Every row gives one point. The window is the flat piece filled in between its corners: a triangle in 3 columns, a solid with four corners in 4, and so on. A path goes straight from each point to the next, and from the last back to the first. List the points from which the path goes on through the window.
(in the rows, 100 means zero)

Window:
122 118 34
119 76 84
63 54 129
Path:
(1): 113 50 34
(2): 133 134 69
(3): 134 128 48
(4): 110 81 27
(5): 98 50 100
(6): 111 71 127
(7): 65 75 155
(8): 45 34 107
Through the window after points: none

Window:
44 116 47 80 38 127
75 104 37 129 69 123
140 60 135 84 129 57
5 84 69 121 74 111
109 106 181 117 148 121
55 152 76 102 128 118
Path:
(1): 98 117 141 121 85 57
(2): 49 155 77 122 100 93
(3): 59 111 60 80 115 134
(4): 45 85 76 87 110 127
(5): 67 145 93 103 61 87
(6): 59 105 65 110 56 76
(7): 52 66 29 83 97 130
(8): 78 63 122 102 120 145
Through the window after points: none

Window, 9 rows:
88 101 104 148 73 96 51 88 75
110 142 65 148 124 126 46 136 88
29 107 102 39 99 143 93 78 110
122 116 107 62 46 103 103 104 82
84 53 77 44 56 116 80 123 90
92 61 80 129 78 105 129 88 67
73 112 168 122 117 126 83 122 72
153 54 76 5 71 91 85 76 122
80 152 90 164 133 59 54 146 75
Path:
(1): 88 120 96 146 90 118 67 131 133
(2): 110 120 78 115 118 115 58 111 51
(3): 103 99 102 68 85 108 82 94 57
(4): 100 103 116 98 52 107 96 119 155
(5): 92 121 110 127 85 85 84 127 99
(6): 98 127 85 87 119 101 66 108 38
(7): 88 115 103 85 95 119 78 112 67
(8): 93 109 115 108 84 110 89 110 113
(9): 96 119 105 134 102 117 70 123 106
(10): 95 116 82 109 120 124 71 116 39
(11): 54 115 82 56 99 100 55 78 27
(12): 75 78 102 109 87 129 101 106 129
(13): 99 103 84 111 80 111 90 108 112
(14): 108 101 80 102 109 111 70 108 66
(15): 104 131 80 115 114 113 52 111 57
(16): 99 118 83 141 101 111 61 125 102
Through the window after points: 1, 3, 5, 7, 9, 13, 15

Window, 12 rows:
126 104 136 77 117 92 102 78 76 76 61 105
91 142 112 85 125 94 114 93 153 111 66 78
108 135 156 124 110 83 134 111 74 40 118 102
58 132 5 144 96 133 42 85 68 157 81 75
116 108 159 105 145 147 85 91 87 111 97 91
104 87 108 71 121 117 93 107 114 60 102 124
86 108 83 85 129 72 88 122 114 163 83 80
107 76 162 103 115 105 106 48 121 124 114 55
119 66 150 105 97 148 127 92 106 131 72 103
142 151 32 116 91 116 74 106 77 128 116 49
125 91 193 134 86 112 73 98 108 82 89 77
80 137 115 91 70 132 75 101 58 99 110 66
Path:
(1): 112 120 137 72 104 93 89 72 107 131 114 131
(2): 87 84 136 107 121 113 104 97 106 99 74 60
(3): 103 86 136 94 122 114 93 123 78 48 71 41
(4): 110 123 124 103 99 105 102 86 112 97 122 143
(5): 111 128 102 100 99 96 73 84 95 116 113 92
(6): 69 115 98 118 142 112 101 116 98 85 73 37
(7): 104 108 78 112 108 102 96 131 90 92 83 39
(8): 122 130 104 100 101 116 72 73 99 143 114 112
Through the window after points: 3, 7

Window:
96 47 70 171 167 95 105 122 147 66 115 115 59 73
98 166 125 113 73 157 109 74 105 109 82 94 105 119
100 121 120 105 43 92 85 86 73 68 102 144 124 55
57 178 167 78 97 81 107 112 80 115 79 79 133 103
119 153 142 94 100 99 78 66 137 88 46 93 150 92
107 44 78 89 134 126 91 117 149 90 137 74 102 75
75 49 23 137 116 102 121 131 159 84 78 77 115 99
83 52 120 144 73 91 62 59 68 76 85 76 77 74
125 26 70 106 145 124 102 132 112 104 60 131 92 100
58 129 130 117 119 122 84 75 112 135 96 122 175 110
82 172 144 92 60 102 41 111 125 164 69 118 121 77
151 34 44 148 134 68 119 112 122 130 124 91 95 81
86 44 89 99 121 85 137 83 169 124 96 127 83 98
75 152 81 78 105 105 59 32 64 83 72 113 93 83
Path:
(1): 100 78 90 119 112 71 66 98 125 76 117 112 94 153
(2): 89 104 98 108 117 96 81 94 118 101 102 95 112 127
(3): 92 108 106 123 115 122 123 81 112 125 52 91 103 29
(4): 71 149 108 102 82 126 100 85 110 168 70 103 109 5
(5): 102 123 130 103 84 85 42 118 130 116 88 116 118 132
(6): 94 120 109 86 88 93 69 90 114 98 87 111 130 117
(7): 91 120 114 103 90 120 103 88 107 121 69 95 122 80
(8): 100 70 90 148 132 120 123 105 115 104 82 99 89 20
Through the window after points: 4, 8

Window, 14 rows:
122 117 47 62 90 118 132 97 118 41 94 99 95 81
136 128 69 61 64 152 103 29 45 105 73 76 95 75
141 108 77 81 113 122 127 67 127 94 71 111 56 87
63 115 117 121 179 165 69 108 97 89 80 95 129 117
133 144 125 98 112 107 122 126 111 75 141 131 112 86
59 133 97 91 129 112 153 27 111 108 190 106 124 175
76 139 110 36 100 113 119 73 62 99 50 95 100 76
118 91 99 76 99 143 116 86 69 41 83 94 47 115
114 114 63 97 120 72 133 96 54 21 77 131 78 85
80 76 120 131 68 100 35 168 91 120 150 132 126 90
107 97 121 72 178 123 48 98 125 68 101 139 123 55
137 95 56 59 101 98 80 113 64 99 111 108 120 128
110 129 96 82 122 195 115 103 73 96 111 174 91 67
94 81 115 60 91 97 125 75 53 88 34 86 158 80
Path:
(1): 105 142 111 83 94 131 92 72 108 60 82 150 119 112
(2): 83 131 90 98 74 137 87 71 110 33 100 140 137 129
(3): 107 109 106 77 150 103 117 115 65 113 124 96 104 85
(4): 102 88 84 57 143 90 126 125 72 116 105 70 132 37
(5): 105 135 105 112 84 126 86 75 97 51 87 159 100 135
(6): 87 120 110 102 134 142 69 94 97 74 88 120 118 120
(7): 87 104 96 98 161 143 112 113 82 107 95 78 118 83
(8): 104 102 93 79 109 115 122 97 71 93 90 91 102 86
(9): 93 122 90 86 83 128 108 69 67 75 88 129 127 138
(10): 133 155 102 64 89 113 99 64 104 70 84 164 121 129
(11): 74 100 106 82 132 123 131 112 70 102 110 65 89 55
(12): 98 80 84 69 121 108 123 93 70 120 135 79 110 77
(13): 110 149 101 91 93 111 89 62 108 51 75 134 110 147
(14): 110 124 82 78 78 121 81 59 99 58 86 141 120 145
(15): 92 119 90 82 123 118 138 69 80 98 133 93 100 102
(16): 114 97 76 82 112 124 129 105 69 80 98 90 78 89
Through the window after points: 6, 10, 14

Window, 14 rows:
112 60 38 41 101 81 71 149 129 129 73 5 106 89
111 102 128 116 92 116 90 127 89 115 100 84 84 96
117 131 82 86 98 108 122 87 117 53 70 142 87 23
92 70 86 94 104 123 78 134 83 108 62 94 156 81
111 96 132 94 98 87 63 94 107 112 116 90 136 80
108 95 118 125 81 111 84 59 98 132 85 130 109 102
86 90 108 105 95 61 127 105 95 103 94 92 108 98
125 149 65 92 107 93 94 106 127 46 86 146 92 87
148 87 104 88 96 125 110 86 91 94 118 105 124 103
53 69 59 46 92 106 92 150 135 139 107 45 117 90
92 116 92 77 112 96 89 95 49 116 102 95 95 87
72 110 123 88 121 103 104 70 101 57 79 107 71 96
81 144 97 88 68 110 111 88 105 71 65 91 121 80
101 119 117 60 66 84 104 93 100 54 74 146 72 85
Path:
(1): 89 119 107 67 113 99 118 125 122 136 62 98 103 87
(2): 97 90 85 99 82 118 66 62 85 37 107 99 97 80
(3): 87 72 87 96 75 91 111 109 101 77 101 75 110 69
(4): 114 117 84 64 111 99 85 120 110 99 78 88 100 94
(5): 96 121 104 81 111 93 113 104 112 97 74 112 97 81
(6): 98 95 88 94 77 104 74 88 95 86 87 99 100 72
(7): 100 84 82 92 81 98 87 108 100 102 90 75 106 88
(8): 128 123 109 45 145 113 98 139 124 110 68 80 112 77
(9): 115 134 118 74 108 98 124 83 107 107 90 127 124 112
(10): 82 91 86 114 83 104 79 109 91 70 94 97 83 62
(11): 95 92 69 85 94 86 92 106 102 88 102 70 103 91
(12): 97 98 141 57 115 105 117 121 127 125 35 111 90 70
Through the window after points: 7, 11

Window:
85 83 85 56 153 119 101 79 114 125 95 84 118 104
83 96 73 101 150 133 89 107 74 73 87 125 111 120
113 80 94 72 141 159 79 96 122 126 81 128 82 97
73 83 105 145 133 134 58 67 118 114 114 138 100 120
68 132 88 89 82 164 64 79 115 125 95 86 88 89
65 98 50 83 122 56 67 141 57 126 85 171 118 109
107 101 33 100 102 71 59 57 95 120 68 107 60 142
87 121 41 131 84 114 132 108 157 115 80 82 60 90
91 137 165 74 46 163 104 93 119 105 109 119 80 93
69 98 112 81 158 103 47 109 146 100 36 60 125 77
110 116 93 99 107 112 62 152 96 89 123 130 150 104
102 165 95 137 116 128 118 105 98 122 89 87 113 44
101 59 30 150 46 88 100 107 85 113 115 75 21 62
78 88 65 135 131 69 5 92 115 12 124 135 146 28
Path:
(1): 86 105 60 108 85 110 76 78 99 120 74 120 141 86
(2): 97 111 78 107 128 96 65 113 102 88 105 112 91 93
(3): 64 138 73 105 150 118 74 119 113 84 119 101 74 92
(4): 109 66 65 119 71 112 99 71 110 129 67 107 96 105
(5): 104 75 69 107 92 127 91 92 126 96 56 132 124 81
(6): 82 132 81 95 141 126 89 112 121 129 119 77 43 106
(7): 100 138 88 114 159 119 85 107 103 113 106 77 50 98
(8): 82 98 76 117 82 120 94 96 106 104 79 115 132 69
(9): 105 42 52 128 96 110 62 45 86 95 42 106 134 103
(10): 84 123 97 104 116 104 52 123 116 64 130 127 116 65
(11): 81 125 89 93 120 128 65 103 110 96 111 101 89 84
(12): 94 81 75 141 100 112 98 102 109 102 71 118 144 58
Through the window after points: 1, 3, 5, 7, 9

Window (14 x 14):
107 93 68 151 146 97 47 131 109 92 119 108 114 102
168 37 121 42 96 46 78 100 139 123 104 135 87 105
89 71 49 106 113 128 83 92 113 89 104 89 132 91
98 89 87 85 163 85 126 98 98 122 82 107 164 121
76 100 78 139 148 139 65 47 75 21 147 63 96 118
83 84 50 82 177 126 87 113 82 146 120 91 92 100
141 58 81 143 109 112 106 46 98 128 127 115 65 120
98 165 25 120 74 102 120 87 105 93 113 122 101 155
127 94 22 123 102 108 143 124 54 60 49 71 97 73
74 103 89 119 146 163 86 104 62 93 96 171 131 125
122 125 129 88 94 104 51 141 113 131 152 93 180 116
126 107 154 85 93 131 63 40 109 126 56 118 114 127
110 5 70 105 96 43 82 133 55 113 69 57 100 66
114 52 116 96 99 84 102 130 140 90 104 93 82 119
Path:
(1): 128 55 58 99 108 96 101 105 102 113 83 92 115 142
(2): 101 81 67 93 131 113 89 105 94 93 97 94 123 140
(3): 99 103 78 115 124 100 102 89 102 101 113 103 112 98
(4): 84 102 87 109 128 118 95 100 88 94 117 122 113 92
(5): 108 80 77 118 138 136 77 82 80 94 103 109 115 139
(6): 135 61 84 103 111 121 87 75 96 105 104 107 106 145
(7): 105 90 92 119 123 103 89 72 101 100 112 101 96 95
(8): 73 104 86 99 115 73 85 84 109 114 140 105 117 57
(9): 115 78 89 105 112 119 71 100 110 109 114 103 124 140
(10): 108 97 58 120 122 122 78 77 84 64 114 88 111 136
(11): 53 131 101 122 107 96 119 87 100 98 130 107 78 69
(12): 90 96 107 104 119 99 101 65 101 101 113 105 111 83
(13): 129 75 68 124 135 127 76 87 88 93 101 96 108 154
(14): 127 102 48 106 128 112 84 114 98 89 98 98 122 167
(15): 65 89 95 117 103 87 110 74 89 107 116 100 100 46
(16): 98 82 97 121 120 81 93 89 75 110 113 101 100 69
Through the window after points: 2, 4, 6, 10, 12, 14, 16
